Rows are points. The points of each table are mixes of a few directions, plus a little noise. Count the directions of each table, and those that both share. Where both have some left over, give the other angles between the two spaces (their principal angles), to ten degrees, smallest first.

First:
[[  3   1]
 [ 74 -19]
 [  3   0]
 [-23   6]
 [-37  10]
 [-20   5]]
Second (5 x 2):
[[  8  -2]
 [  7  -2]
 [ 58 -15]
 [-47  12]
 [-28   7]]
Directions: first 1, second 1, shared 1

First, 6 rows:
[[  7  29  -8   0  23  -9]
 [-19 -34  18  16 -33 -23]
 [-13  -2  11  18  -9 -37]
 [ -5 -27   6  -1 -20  11]
 [ 10  35 -10  -3  27  -6]
 [ 21  -2 -18 -30  12  63]]
Second, 7 rows:
[[ -9   4   6  -5   6  -9]
 [  5   3  -3   1  -3   5]
 [ -3   7   3  -5   3  -5]
 [ 23  43 -11 -16  -8  18]
 [ -7 -17   3   7   2  -4]
 [-14 -95   2  47  -8   0]
 [  3  54   2 -28   8  -4]]
Directions: first 2, second 2, shared 0; angles 40, 50

First (10 x 11):
[[-16 -24  -1 -31 -30 -13 -25 -20   7  -9  14]
 [ 19 -27  -1  -2  41  32  30  -9  40 -13  19]
 [  1   7  27 -13 -30  -2 -26   1 -35  -8  17]
 [ -8   6  -5   1 -11 -12  -7   1  -6   5 -10]
 [-18  16 -10   3 -26 -27 -18   4 -18  12 -20]
 [ -3 -11 -16   0  13   0  12  -6  24   2  -6]
 [ -4   4 -10   6   3  -6   4   2   4   6 -11]
 [ 29 -28  18  -8  38  42  26  -7  28 -20  35]
 [-47  14 -42  -2 -46 -60 -31  -5  -7  25 -47]
 [ 48  42  40  46  48  46  36  39 -38  -1   8]]
Second, 10 rows:
[[  1   0  -9   7  11   1  10   2  10   4  -7]
 [  0   0  -2   1   2   0   2   0   2   1  -2]
 [  1   1 -21  16  27   3  24   3  24   9 -18]
 [  1   0 -12   9  15   2  14   2  14   5 -10]
 [  1   0 -23  18  30   3  27   3  27  10 -19]
 [ -2  -1  31 -24 -40  -4 -35  -5 -36 -13  26]
 [  1   1 -21  16  27   3  24   3  24   9 -17]
 [ -5  -2  74 -56 -95 -10 -83 -12 -85 -32  61]
 [ -1   0   9  -7 -12  -1 -11  -2 -10  -4   8]
 [  2   1 -26  20  34   4  30   4  30  11 -21]]
Directions: first 3, second 1, shared 1

First (11 x 18):
[[ 18  -4 -31   4  20  18 -12 -18 -45   5 -33  -1  27 -35  -5  12  -7   8]
 [-34 -17  -5 -25  38 -12 -24  28  56  22  39  32  -3   9  51  11  20  23]
 [  6 -26  36  40  27 -40  24   0  31   9   3   6 -10  -1   4  -2  33   0]
 [-48   2   4   8  33 -40  -5  28  95  28  24  45   7  17  32   0  46  11]
 [ -7  13 -13  17   7  -5   5  -2  19  12 -19  15  23  -8  -6   3  15  -1]
 [ 40   2  30  47 -35  11  52 -20 -25 -16 -22 -19  -5   3 -36 -10 -10 -27]
 [ -5 -27  13  -4  22   3   1  13  31  10  31  16 -12   8  38   5  10  10]
 [  3  11   8 -37 -47  19  -9   3 -36 -30  20 -34 -31  24 -15 -14 -40  -7]
 [ 28   3 -19  24  -9  52  28 -12 -16   8 -21  16  30 -16   1  13 -14 -14]
 [  0  27 -14 -22 -33   3 -19 -10 -44 -20 -18 -29  -2  -2 -37 -11 -26  -5]
 [ -6  14 -11 -47 -20 -10 -44  -9 -65 -27  -5 -46 -21  -3 -29 -11 -31   7]]
Second (8 x 18):
[[ 66  33  22  60   5  40 -19  14 -10  -1   3  14  57  18  52 -13   1  54]
 [ 18 -13  17  -2   5   3  19  22  11 -34   1 -18   7   0 -11 -12 -18 -15]
 [ 29 -14  12  31 -29   2  -6   4 -19 -22   7 -22 -30   8  -3 -20  13   7]
 [-27 -25 -23   2   4 -21 -17 -53 -19  59  -8  -1 -41  11  16  30  71   6]
 [ -8  16 -15 -63  19 -13  14 -11  17  36 -29  17   1 -16  -2  21  -4 -12]
 [-37  -6  -1 -19  48  -3  20   9  29  -3   7   8  51  -2   1  23 -27 -18]
 [-15  -1  27   7 -37 -29  -6 -20 -43 -12  12 -18 -55 -10 -35 -14 -21   0]
 [-30   6 -37 -14 -18  17  -6  33  35 -24   5  18   9 -14 -16 -10 -16 -21]]
Directions: first 5, second 6, shared 1; angles 40, 60, 70, 90
